Each row is a point. Each copy is the shape, with its points in the same order, turned, moved and blurred by noise. Some copies are also mirrored. Which?

Shape, 5 rows:
[[ 0.35  0.40]
 [ 0.18  0.10]
 [-0.12 -0.36]
 [-0.61 -0.15]
 [ 0.26 -0.08]]
Copy 1, 5 rows:
[[ 0.55  0.02]
 [ 0.23 -0.13]
 [-0.33 -0.30]
 [-0.66  0.15]
 [ 0.11 -0.30]]
Copy 1 is: only turned
Copy 2:
[[-0.56 -0.46]
 [-0.27 -0.26]
 [ 0.21  0.04]
 [-0.03  0.51]
 [-0.09 -0.35]]
Copy 2 is: mirrored

Shape (8 x 4):
[[-0.27 -0.65  0.58 -0.11]
 [ 0.07  0.28  0.08 -0.33]
 [-0.13 -0.16  0.03 -0.25]
 [ 0.54  0.16  0.49  0.36]
 [-0.09  0.58  0.05 -0.26]
 [ 0.71 -0.01  0.30 -0.32]
 [-0.23  0.08 -0.02 -0.20]
 [ 0.02  0.40 -0.02  0.08]]
Copy 1, 8 rows:
[[ 0.08 -0.51  0.57  0.65]
 [ 0.30 -0.15  0.09 -0.35]
 [-0.01 -0.26  0.34 -0.03]
 [ 0.56 -0.07 -0.45  0.37]
 [ 0.32 -0.43 -0.17 -0.55]
 [ 0.68  0.36  0.03  0.10]
 [ 0.04 -0.31  0.22 -0.22]
 [ 0.17 -0.29 -0.31 -0.25]]
Copy 1 is: mirrored
Copy 2:
[[-0.52 -0.61  0.18  0.44]
 [ 0.03  0.31  0.41 -0.04]
 [-0.26  0.07  0.10  0.09]
 [ 0.53 -0.55  0.52 -0.07]
 [ 0.19  0.52  0.46  0.19]
 [-0.01 -0.20  0.66 -0.37]
 [-0.06  0.22  0.06  0.24]
 [ 0.38  0.22  0.22  0.15]]
Copy 2 is: only turned
Copy 3 (8 x 4):
[[ 0.12 -0.52  0.77 -0.52]
 [ 0.21  0.03 -0.14 -0.10]
 [ 0.04 -0.21  0.08 -0.40]
 [-0.10 -0.08  0.47  0.54]
 [ 0.20  0.38 -0.17 -0.10]
 [ 0.24 -0.49 -0.03  0.42]
 [-0.03  0.05  0.03 -0.40]
 [-0.16  0.28 -0.05  0.00]]
Copy 3 is: only turned

Shape, 12 rows:
[[ 0.08  0.38  0.21 -0.31 -0.30 -0.15]
 [-0.35 -0.47 -0.49 -0.41 -0.21 -0.37]
 [ 0.02  0.19 -0.51 -0.29  0.40  0.09]
 [ 0.40 -0.34  0.36 -0.14  0.42  0.46]
 [ 0.08  0.43  0.37 -0.33 -0.15 -0.12]
 [-0.06  0.40  0.30 -0.51 -0.32  0.28]
 [-0.53 -0.14  0.10  0.22  0.45 -0.22]
 [-0.19  0.13 -0.06 -0.52 -0.38  0.14]
 [ 0.35 -0.13 -0.05  0.41 -0.49  0.56]
 [ 0.35 -0.24 -0.18  0.46 -0.25 -0.19]
 [ 0.34 -0.20 -0.06  0.27  0.45 -0.08]
 [-0.31  0.21 -0.17  0.37  0.06 -0.30]]
Copy 1 (12 x 6):
[[-0.08  0.33 -0.36 -0.27 -0.10 -0.38]
 [-0.28 -0.46 -0.09 -0.29  0.56  0.16]
 [ 0.54 -0.02 -0.06  0.08  0.04  0.29]
 [-0.07  0.14  0.54  0.24 -0.59  0.03]
 [ 0.04  0.46 -0.14 -0.23 -0.23 -0.41]
 [-0.05  0.34 -0.36 -0.46 -0.46 -0.11]
 [ 0.14  0.54  0.61 -0.24  0.46  0.12]
 [-0.11  0.01 -0.42 -0.53 -0.16  0.10]
 [-0.68  0.45 -0.30  0.52 -0.25  0.32]
 [-0.47  0.21 -0.04  0.59  0.35 -0.13]
 [ 0.00  0.20  0.48  0.49  0.07 -0.08]
 [ 0.04  0.51  0.02  0.02  0.58  0.09]]
Copy 1 is: only turned
Copy 2:
[[ 0.53  0.42  0.11  0.10 -0.04 -0.10]
 [ 0.20 -0.26  0.14 -0.68 -0.52 -0.10]
 [-0.34  0.34 -0.36 -0.09 -0.36 -0.09]
 [-0.56  0.26  0.22 -0.01  0.58  0.06]
 [ 0.41  0.50  0.19  0.18  0.02 -0.24]
 [ 0.39  0.60  0.35  0.21 -0.13  0.20]
 [-0.26 -0.34  0.25  0.22 -0.28 -0.54]
 [ 0.30  0.33  0.26 -0.09 -0.36  0.28]
 [ 0.16 -0.26 -0.19  0.24  0.44  0.68]
 [ 0.27 -0.48 -0.39 -0.06  0.34  0.02]
 [-0.36 -0.15 -0.30 -0.01  0.36 -0.33]
 [ 0.13 -0.32 -0.20  0.33 -0.30 -0.35]]
Copy 2 is: only turned
Copy 3 (12 x 6):
[[ 0.06  0.30 -0.27 -0.60 -0.28 -0.12]
 [ 0.19  0.31 -0.48  0.00  0.32  0.63]
 [-0.34 -0.05 -0.45 -0.15  0.44 -0.14]
 [ 0.16  0.04  0.42  0.12  0.25 -0.60]
 [ 0.05  0.40 -0.08 -0.54 -0.34 -0.26]
 [-0.04  0.48  0.09 -0.85 -0.05 -0.13]
 [-0.44  0.11  0.02  0.39 -0.33  0.24]
 [ 0.05  0.36 -0.17 -0.65  0.13  0.18]
 [ 0.36 -0.58  0.52 -0.48  0.09  0.12]
 [ 0.45 -0.49 -0.08 -0.04 -0.22  0.20]
 [ 0.03 -0.33 -0.05  0.30 -0.02 -0.23]
 [-0.34 -0.22 -0.29 -0.06 -0.40  0.32]]
Copy 3 is: mirrored
